Rows are points. Any point is a mix of the corners, with weights that add up to 1. It lies inside the corners' shape when no weight is negative. Say inside or outside, and name the corners with a negative weight.
(in the rows, 128 means zero)

Corners:
(1): [105 202]
(2): [172 138]
(3): [93 90]
Points:
[149 153] => inside
[165 137] => inside
[166 139] => inside
[138 123] => inside
[118 227] => outside (3)
[ 99 120] => inside
[ 82 109] => outside (2)
[105 114] => inside

Corners:
(1): [109 113 166 184 104 134 140 160  45]
(2): [ 79  67  74 177 117 193 164 138 165]
(3): [143  94  46  97  90 167 190  91 149]
(4): [ 75 116 146 178 141  84 170 124  63]
(5): [248  94 182  99 151 115 122 117 143]
(6): [158  71 161  93 120 144  40 142 174]
(7): [ 68 141 154 152 132 137 105 200 119]
(8): [126  82  51 129  44  89 189 137 224]
(9): [144 105  36 154  86 140 137 111 173]
(10): [178 108 171 111  84 165  99  60 173]
Points:
[131  99 119 142 107 127 146 142 129] => outside (10)
[133 110 128 130 108 124 136 123 130] => outside (2)
[103 119 140 150 118 136 124 166 122] => inside
[164 102 121 131 107 136 128 109 152] => inside
[126 107 128 139 112 170 123 108 107] => outside (5, 8)
[115  86 112 153 113 163 140 132 148] => inside

Corners:
(1): [188 137 160 123 102  58  94 104 174  91 169 141 141 110 104 127 182 165]
(2): [186 132  77 191  83 108 174 169 158 114 120 163 198 159  51 102 125 123]
(3): [142 140 122 124 101 137 100  22 151 126 132 103  80  60 156  99  84  90]
(4): [122 198 134  88 132  88 135  56  77 130 155 109 113 152 171 162 137 140]
(5): [117 190 118  98 129  80 143 108 211 119 172 120 127 173 148 148 127 120]
(6): [124 186  91 113 102  85 131 131 174 176 144 126 118  35 146 177 101 147]
(7): [154 201 110 154 197  41  98 103  98  66 125 149 133 101 145 132  98 100]
(8): [157 122  79 163 150 172 189  99 163 108 158 148 127  99 162 139 149 173]
(9): [155 142 129 129 173 142 117 126 104 161 182 144 153  64 114 156  58  71]
(10): [116  79 129 125 137  72 119 117 121 156 136 137 137 146 138 126 108  81]
(11): [144 148  94 169 108 153  71  94 204 171 201 153 160 136 109  93 104 139]
(12): [154 149 112 148 143 110 144 131  73  63 106 113 134 102 170  59 162 126]
(13): [175 157 171 173 174 147 102  78  99 107  87 165  53 147 120  67 170  91]
(14): [120 115  49 143 109 127 103 122  95  86 167  95  93  92 176 128 152 107]
(15): [162 116 170 144 141 124 108 146 142 118  87  88  82 105  99 173 129 185]
(16): [128 162 104 107  91 172 133 106 151 146  81 105 185  95 122 249 136 128]
(17): [177 150  97 105 101 137 143 117 108 123 117 142 115 131 189 120 112 115]
(18): [ 68 178 164 145 139  75 108 100 157  78 154 161  86 133 126 125  97 166]
(19): [168 117 132  88 170 137  52  74 152 121 116 130  83  55  80 120 154 147]
Points:
[139 141 119 129 120 125 119 104 146 127 141 131 114 107 129 132 132 137] => outside (7)
[187 128 132 155 161  97 111 110 142 134 146 132 116 101 103  89 130 121] => outside (14, 16, 17, 18)
[141 145 110 138 128 132 123 105 130 129 126 131 123 102 133 139 116 126] => outside (1, 5)
[184  97  79 154 128 137 113 116 138 127 146 151 173 114 118  84 136  64] => outside (4, 6, 15, 18)
[151 134 106 149 130 126 128 116 150 116 133 139 129 106 125 126 129 128] => outside (4)

Corners:
(1): [102 119 152 124 136 114 130 125 139  99 137  83 162 139 118 106  96 134
 198 126]
(2): [116 134 154  94 193  87 159 109 215 115  97 145 126 118 107 156 127 121
 175 129]
(3): [118 128  98 110  77  74 148 113 109 121 101  87 122 126  90  48 173 123
 141 147]
(4): [100 113 144  77  96  96 129 104 109 151 165 117 110 118 104 119  94 110
 169 134]
(5): [115  85 166 165 110 133 121 203 120 127 155 156 144 123 118 113 112 120
 140  93]
(6): [127 161 160 101 107 109 127 151 132 101 172 104 148 172 120 112 193 106
 176 126]
(7): [127  99 150 150 131 133 127 159 133 159 133 146 108 121 116 152 111 195
 104 100]
(8): [146 105 161 143 202 119 110 180 138 169  95 134 155 144  94 165 159 119
 165 119]
(9): [134  84 161 155 123 146 176 127 116 201 133 141 132 144  96  85 139  93
 148 165]
(10): [116  98 109 149 106 132 124 142 105 133 134 147 127 157 129 160  95 101
 159 132]
(11): [124 115  80  86 205 144 159 108 124 142 102 162 117 124 104 140 138 124
 158 128]
(12): [138 109 156 156 130 110 169 101 134 176 145 139 161 151 130 113 129  98
 138 127]
(13): [129 116 140 155 138 125 124 142 108 108 174  76 127 132 118 158 115 105
 169 123]
(14): [ 89  94 133 158 114 105 107 165 156  97 108 158 157 144 113 156 121 170
  82 160]
(15): [114 119  90 100 138 127 108 118 105  89 120 150  77 116 202 143 104 115
 159 119]
(16): [139 178 108 130  95 134 103 122 109 105 166 153 120 133 133 135 118 119
 112 104]
(17): [114 122 177 169  98 104 123 136 188 149 130 123 170 131  70  96 237 188
 136  90]
(18): [ 99  85 115 158 164 111 125 139 220 146  82 159 115 158 140 159 126 160
   7 113]
(19): [138 108 164 129 106 140 140 102 114 123 129 140 155 124  99 158 105 109
 159 106]
(20): [170 117 133 124 127 101 128 129 127 114 144 162  94 164 127 133 132  91
 102 122]
(21): [180 113  76  98  92 141 114 112  96 112 148 101 141 153 148 102 115  96
  97 137]
Points:
[122 115 117 130 133 121 130 137 125 130 134 129 120 137 135 132 122 117
 129 132] => outside (1, 17, 19, 20)
[127 114 127 126 130 119 133 125 131 131 126 132 129 139 120 132 129 121
 139 129] => outside (5)
[122 114 129 125 133 116 136 128 135 128 120 135 134 134 109 128 136 128
 139 129] => inside
[126 111 126 134 146 108 129 142 152 118 119 132 134 154 126 132 142 118
 128 125] => outside (4, 7, 9, 16, 19)
[123 117 125 120 110 119 133 126 132 122 133 138 124 141 120 119 127 123
 131 128] => outside (8, 12, 13)
[124 122 138 125 134 107 133 133 150 126 125 125 139 136 104 125 145 133
 133 122] => outside (9, 10, 15)

Corners:
(1): [ 98 109 207 139  97 119 101 162  69 184 152 119 185 165 178 181 119  25
 172 136]
(2): [114 156 152 178  96  84 128 110 109 160 148 174  91 132 193  82 115 140
 135 115]
(3): [111 107 186 100 150 135 119 134 121 141 178 130 172 163 179 158 166  75
 151  90]
(4): [150  86 110 170 173 165 129 127 149 133 157 242  80 109 138 104 142 154
 119 133]
(5): [200 139  95 163 123  29  92 129  63 100  41 103  84  96 131 125 129  31
 135 120]
(6): [176 178  57  89  75 131 165  96 169 106   8 184 109 123 102 166 198 106
 132 135]
(7): [ 90  80 157 151 131 113 189 101 210 191 126 160 121 158 109 125 149 199
 139 132]
(8): [137 182 142 194 104 187 182 145 171 197 121 198 108 185  87  68 157 189
 126  77]
(9): [ 28 127 118  88 147 123  68 217  98 158 188  91 106 191 129 174 107  41
 151  87]
(10): [ 70  81 176  76 164 149  36 196 102 141 117 111 140  98 138 163 140  93
 169 110]
(11): [103  95 173  50 153 127 136 137 120 157 156 143 152 180 129 143  97  48
 151  86]
(12): [ 88 131 190  54 167 185 106 168 153  73 154  54 143 132 180 177  93  35
 143 118]
(13): [204 200  45 148 125  46 131 137 158 112  61 100 144  78 109  99 138 108
  98 159]
(14): [119  53 120  69 175 160 155 141  88 178 154 104 136 137 144 131 133  65
  98 118]
(15): [141 111  87 161 141 159 125  88  64 119 154 157  99 152 102 111 129 165
 179 109]
(16): [200 141 136 121  74  52 181 154 117  81  74 174  77  97 105 138 144  90
 108 138]
(17): [112  79  85 150  85 118 171 127 168 129  83 175 121 121 127  88 154 140
 179  99]
(18): [113 101 138  90 107 120 127 148 123 121 137 111 109 220 178 121 119 105
 131 157]
(19): [ 96 110 113 180 130 151 129  85 158 118 114 211 105 111 113  57 180 148
 131 149]
(20): [199 166 104 173  18  86 136 115 135 126  74 147 101 122 124 138 138 132
  83 102]
(21): [204 118 135 120  90  78 136 109 150 160  99 152  96  83 125 116 167  74
 151 160]
Points:
[115 126 146 126 125 124 101 168 102 148 141 119 135 148 165 139 114  78
 132 101] => outside (6, 7, 15, 16, 19, 21)
[124 120 140 122 130 132 128 136 130 136 128 141 125 132 135 133 134  95
 139 113] => outside (18)
[125 140 137 139 120 128 129 126 149 141 125 167 126 129 125 123 144 123
 138 125] => outside (5, 14, 17, 18)
[126 114 136 127 114 115 140 130 140 143 119 142 118 153 136 129 138 117
 134 125] => inside
